Each point is reached from the start by the listed moves, each made once or not at all, plus a little noise. Is the number of moves made odd or even? Then give how often each move was made.

Moves:
(1): [ 2.19,  0.61, -0.81, -0.91, -0.39,  0.82]
(2): [ 0.29,  2.65, -0.65, -1.93,  1.31, -0.04]
(3): [ 2.64, -1.26,  3.22, -1.34, -0.42, -1.14]
Start: [ 0.71, -0.87, -0.83, -1.29,  1.60,  1.17]
Points:
[ 3.27, -2.08,  2.35, -2.92,  0.95, -0.11] => odd (0, 0, 1)
[ 6.05,  1.17,  0.91, -5.61,  2.26,  1.07] => odd (1, 1, 1)
[ 0.92,  2.03, -1.53, -2.87,  3.06,  1.16] => odd (0, 1, 0)
[ 3.46,  0.39,  1.70, -4.82,  2.45, -0.25] => even (0, 1, 1)

Moves:
(1): [ 2.48, -0.48, -0.11, -0.20, -0.16, -0.44]
(2): [ 0.38,  3.57,  1.27, -0.96,  0.65, -0.85]
(3): [ 0.31,  2.86,  3.67,  0.73, -2.63,  2.94]
(4): [ 0.50,  0.63,  0.41,  2.44,  0.70, -0.52]
(5): [-0.51, -1.00,  1.47, -0.83,  1.45,  0.63]
(6): [ 0.87,  2.45, -0.99,  0.69,  0.77,  2.46]
Start: [ 0.84, -0.67, -0.21, -1.52,  1.25, -0.91]
Points:
[ 1.83,  7.07,  5.30, -1.91,  1.46,  4.26] => even (0, 1, 1, 0, 1, 1)
[ 3.21,  1.50,  2.37, -3.61,  3.13, -1.49] => odd (1, 1, 0, 0, 1, 0)
[ 2.34,  2.35, -0.74,  1.51,  2.64,  1.04] => even (0, 0, 0, 1, 0, 1)
[ 3.61,  2.07,  2.89, -1.16,  3.88, -1.99] => even (1, 1, 0, 1, 1, 0)

Moves:
(1): [ 5.16,  0.09, -1.05, -0.82,  1.59,  1.32,  0.00, -0.41,  0.24,  1.55,
 -0.61, -1.39]
(2): [ 0.75,  1.52, -0.95,  0.11, -1.26, -0.16,  1.13,  1.90, -0.40, -2.23,
 -0.56,  0.14]
(3): [ 1.20, -1.04,  2.32,  0.08,  0.46, -0.53, -0.81,  0.25, -0.56, -0.68,
 -0.62, -0.40]
(4): [ 0.77, -0.53, -1.29,  2.37,  0.76,  0.16, -2.32,  0.18,  0.75, -1.22,
 -0.65,  3.06]
(5): [-2.03,  0.54,  0.95, -0.15,  3.20,  3.51,  1.93,  1.72,  0.21, -1.65,
 -1.69, -0.53]
(6): [-0.11,  0.30, -2.91,  0.55, -1.21,  1.43,  0.23,  0.64, -1.47,  1.33,
 -0.30, -1.48]
(7): [ 1.00, -1.53,  0.58,  0.71, -3.03, -0.52,  3.01,  0.44,  1.77, -0.70,
  0.39, -1.35]
(8): [ 0.73, -0.07,  0.10, -0.03, -0.58, -1.42,  0.86,  2.00,  1.50,  0.75,
  0.25, -1.03]
(9): [-1.06,  0.29,  0.23, -0.69, -1.92,  1.99,  0.00, -0.83,  1.10, -0.69,
 -0.65, -0.61]
(10): [ 0.45,  1.25,  0.93,  2.45, -0.72,  0.28, -1.24, -2.41,  1.18, -1.35,
  0.74, -1.45]
(11): [ 0.61, -0.05, -1.18,  0.59,  0.15, -1.19,  0.13,  0.64,  0.33, -2.01,
  1.42, -1.49]
Start: [-0.83,  0.14, -1.69,  0.45,  0.25,  1.31,  0.57, -0.35, -1.30, -1.29,
  0.45, -0.39]
Points:
[ 0.41, -1.29, -2.09,  1.04, -5.02,  0.15,  4.51,  1.96,  3.40, -3.95,
  1.87, -4.80] => even (0, 0, 0, 0, 0, 0, 1, 1, 1, 0, 1)
[ 2.39, -0.47, -3.28,  3.66, -3.80, -0.67,  3.25,  4.21,  2.33, -4.72,
 -0.12,  0.46] => even (0, 1, 0, 1, 0, 0, 1, 1, 0, 0, 0)
[ 0.39,  0.91, -3.48,  3.39,  1.63,  4.26,  1.56,  6.26, -1.26, -5.03,
 -3.19, -0.68] => even (0, 1, 1, 1, 1, 1, 0, 1, 0, 0, 0)
[-0.13,  1.99, -5.56,  1.14, -2.22,  2.59,  2.03,  2.22, -3.20, -2.22,
 -0.33, -1.76] => even (0, 1, 0, 0, 0, 1, 0, 0, 0, 0, 0)
[ 4.75,  1.98, -5.10,  4.99, -2.89,  7.94,  4.10,  2.87,  3.50, -5.49,
 -2.68, -5.06] => odd (1, 1, 0, 1, 1, 1, 1, 1, 1, 1, 0)
[-1.01,  1.53, -2.33,  1.05,  1.49,  5.50,  3.04,  4.13, -3.44, -4.58,
 -2.71, -2.57] => even (0, 1, 1, 0, 1, 1, 0, 0, 0, 0, 0)

Moves:
(1): [ 1.67,  0.60,  2.12, -0.66, -0.70,  0.27, -0.58, -0.67, -1.34, -0.29,
 -1.93,  1.75, -0.62, -0.68]
(2): [-0.91,  0.50,  0.99, -0.12,  1.49, -1.59,  0.55, -0.92, -2.31,  0.20,
  0.35, -2.04, -2.43,  0.34]
(3): [-0.57, -1.08, -1.28,  1.50, -0.51,  0.73, -1.91, -0.46, -1.27, -0.46,
  1.94,  0.35,  0.30, -2.29]
(4): [-0.10,  1.45, -1.12, -0.85,  2.48, -1.63, -1.59, -0.84, -0.32,  2.41,
 -2.25,  1.41,  2.58,  2.50]
(5): [-0.79, -1.80, -0.04, -0.20,  0.15, -0.75,  1.71, -2.33,  0.12, -0.85,
  0.46, -0.12,  1.15,  1.83]
(6): [-0.46, -1.32, -2.39, -3.07, -2.16,  1.10,  1.17, -0.85,  0.60,  2.33,
  0.83, -0.14, -1.28,  0.06]
(7): [ 0.94,  1.92, -0.96,  1.56,  0.63,  0.64,  1.33,  1.72, -0.75, -1.58,
  0.29, -0.95,  1.22,  2.12]
(8): [ 0.03,  0.69, -0.05, -1.17,  1.58,  0.55, -1.75, -1.68,  0.29, -1.30,
  1.77, -1.79,  0.36, -0.11]
(9): [-0.17, -0.53,  1.43, -1.48, -2.67, -2.28, -1.33, -0.34,  1.69,  1.03,
  2.19,  0.97,  1.24,  1.81]
(10): [ 0.81, -2.44,  1.96, -0.31,  0.10, -1.77, -0.52,  2.27, -1.70, -0.60,
 -0.61, -0.11,  1.26, -0.26]
(11): [ 0.87, -0.11,  0.18, -0.96,  1.43, -0.81,  1.26,  0.45, -1.08,  1.56,
  0.95, -1.24,  0.51, -1.93]
(12): [-0.24, -1.18, -1.31, -2.19,  3.58, -0.25,  0.27,  3.13,  0.74,  0.52,
  0.68,  2.86, -1.02, -0.17]
(13): [-3.11,  0.70,  1.77, -0.86,  0.08,  2.51,  1.51,  1.18,  0.47,  0.03,
  0.77,  1.51,  1.14, -2.06]
(14): [-1.27,  0.77, -1.29, -0.86, -0.67, -1.74,  0.48, -1.25,  0.72, -2.17,
 -0.49,  0.33,  0.81, -1.39]
Start: [-0.85, -1.19, -0.27, -0.34, -0.13, -0.28,  1.75,  0.89,  0.63,  0.68,
 -0.84,  1.30, -0.63,  2.53]
Points:
[-5.26, -3.39, -3.54, -6.08,  2.41,  4.38,  1.01,  2.20,  1.42,  1.85,
  5.29,  4.07, -1.08, -2.07] => odd (0, 0, 1, 0, 0, 1, 0, 1, 0, 0, 0, 1, 1, 0)
[ 0.39, -2.03, -0.26, -3.61,  3.96, -5.52, -0.16,  6.83,  0.29,  2.49,
 -0.54,  5.53,  4.79,  8.62] => odd (0, 0, 0, 1, 0, 0, 1, 0, 1, 1, 0, 1, 0, 0)
[-1.84, -5.42,  3.46, -6.15, -4.66, -0.54,  1.40,  2.53, -2.02,  4.22,
  3.25,  4.51,  2.05, -2.71] => odd (1, 0, 1, 0, 0, 1, 0, 0, 1, 1, 1, 0, 1, 0)
[ 0.15, -5.58,  0.92, -6.10, -3.35, -4.06,  2.33,  2.35,  0.17,  5.05,
  2.47,  0.70,  1.08,  2.26] => even (0, 0, 0, 0, 0, 1, 0, 0, 1, 1, 1, 0, 0, 0)
[-1.28, -4.00,  0.27, -8.91,  1.19, -6.15,  3.09, -0.01, -1.25, -2.01,
  2.71,  1.97,  0.08,  6.15] => even (1, 1, 0, 0, 1, 1, 1, 1, 1, 1, 0, 1, 0, 1)
